Every row gives one point. The last column is the point's height on a tilted bowl or saddle (a function of degree 2), plus a little noise. Count its main directions that bend up, bend down and stay straight.
(in the rows, 128 means zero)

Points (18 x 4):
[[ 92 145 138 104]
 [119 148 144 120]
 [146 138 122 122]
 [136  89 170 107]
 [127 164  99  90]
 [129  86 125 107]
 [127 143 120 112]
 [105 107 134 104]
 [191 132 155 162]
 [141 111  86 125]
 [126 209 119  62]
 [ 97 165 142 104]
 [161  96 141 124]
 [116 104 104 113]
 [121 186 136 101]
 [118 154  98  94]
 [ 95 138 141 106]
 [ 86 156 133  96]]
Directions: 1 up, 1 down, 1 straight

Points, 27 rows:
[[156 129  99 134 150]
 [126  88 110 131 147]
 [146 116 122 116 143]
 [112 146 134  96 106]
 [136 127 103  91 127]
 [121 125 164  94 125]
 [112 145 141 129 118]
 [118 172 131  97 103]
 [119 114 154  93 130]
 [ 99 138 146 167 134]
 [109 164 191  88  66]
 [139 191 130 138 137]
 [126 175 148 126 110]
 [173 116 116 129 156]
 [130 157 145 111 118]
 [ 53 133  79  81  90]
 [146 158 112  96 137]
 [100  76  81 168 175]
 [164 175 124 154 172]
 [173 164 155 125 164]
 [138 117 165 142 153]
 [138 125 125 122 141]
 [122 102 139 125 147]
 [166 130 148 153 167]
 [158  94 154 121 167]
 [165 119 152  99 161]
 [ 81 101  89 140 151]]
Directions: 2 up, 1 down, 1 straight

Points (41 x 7):
[[151 114  88  75 120  96  96]
 [121 131 120  67 133 164 113]
 [143 121 129 144 123 147 134]
 [139 158 142 147 116 134 134]
 [133 200 151  91 139 134 119]
 [133 125 146 126 125 147 131]
 [180 131 143 166 136 127 105]
 [165 105 114 120 134 164 115]
 [164  93 122 122 108 122  93]
 [159 128 133 129 149 148 134]
 [ 94 168 139 139 126 128 134]
 [115 115 213 119 113 139  63]
 [ 46  99  88 148 130 166 127]
 [101 151 116 122 119 114 132]
 [124 168 145 122 133 130 136]
 [105 102 150 166 127 147 133]
 [115  89 155 146  82 118  83]
 [106 119 125 118 145 159 146]
 [ 79 138 198  88 143  94  50]
 [132 108  90 139 131 162 137]
 [136  97 169  99 142 100  73]
 [160 169 173  78 111  54 107]
 [119 132 167 148 158 137 141]
 [ 73 123  96 124 140 136 130]
 [164 178 170 151 139 131 108]
 [138 112 144  90 118 123 110]
 [136  84 134 109 132 157 104]
 [186 131 141  93  87 156 106]
 [109 129 164 113 125 159 123]
 [123 109 105 127 153 143 144]
 [107 123 151 110  88 108 117]
 [112 109 127 127 130 121 124]
 [166  98  97 146  94  86  76]
 [124 138 100 171 128 139 146]
 [157 180 132  90 113 124 136]
 [103 133 148 133 128 190 146]
 [154 180 106 108 139 116 121]
 [135 145 124  89 178  92  91]
 [105 102 184 132  58 123  72]
 [125 135 106 137 191 102 134]
 [ 95 148 137 128 155 149 155]]
Directions: 1 up, 5 down, 0 straight

Points (49 x 7):
[[164 151 110 104 134 102 133]
 [134 148 132 142 138 151 125]
 [127 125 152 115 147 118 115]
 [ 68 137 121 150 136 160 120]
 [ 76 200  86 147 161 146 113]
 [146 138  56 128 150 140 194]
 [167  91 170 143 132 151  80]
 [182 129 133 177 144 109 135]
 [119  69 110 123 145 150 125]
 [ 84 135 108  66 117 114  93]
 [127 138 109 125  71 146 170]
 [108 150 142 139 149 161 113]
 [ 86  82 133 145 103 135 156]
 [ 95  91 142 110 109 138 142]
 [143 141 119 160 196 139 141]
 [102 113 133 102 140 128 119]
 [112 107 129 106 144 103 125]
 [120 116 153 120 128 176 108]
 [127 191 151 141 159 118 112]
 [129 177 124 149 164 139 134]
 [124 145 110 130 156 161 131]
 [130  95 122 101  70 139 161]
 [151 164 137 123 140  86 123]
 [129  87 175 158 112  99 131]
 [168 139 157  98 149 130  85]
 [141 129 167 137  99 155 103]
 [151 137 176 113 137 152  75]
 [126 121  72 144 137 119 167]
 [168 116 147  80 145 116  93]
 [115 103 132 131 117 130 138]
 [109 186 140 131 147 122 104]
 [109 131 110 165 141 167 138]
 [130 118 159 139 104  55 144]
 [ 64  85 125 146 117 135 141]
 [127 141 130 117 146 147 116]
 [114 102 174  46  96 150  85]
 [ 78 123  93 125 108  55 130]
 [158 115 180 148 101 141  89]
 [105 158 103 143  97 102 156]
 [ 84 113 111 116  99 141 152]
 [140 130 109 122 183 107 141]
 [129  95  63 146  72  72 216]
 [149 144 140 110 140 114 111]
 [154 138 148 153 127 119 122]
 [141  87 117 125 152 141 125]
 [127 172 112 143 138  88 143]
 [128 132 168 124 176 131 110]
 [119 142 127 134 176 153 119]
 [130 132 159 123  88 149 115]]
Directions: 2 up, 2 down, 2 straight
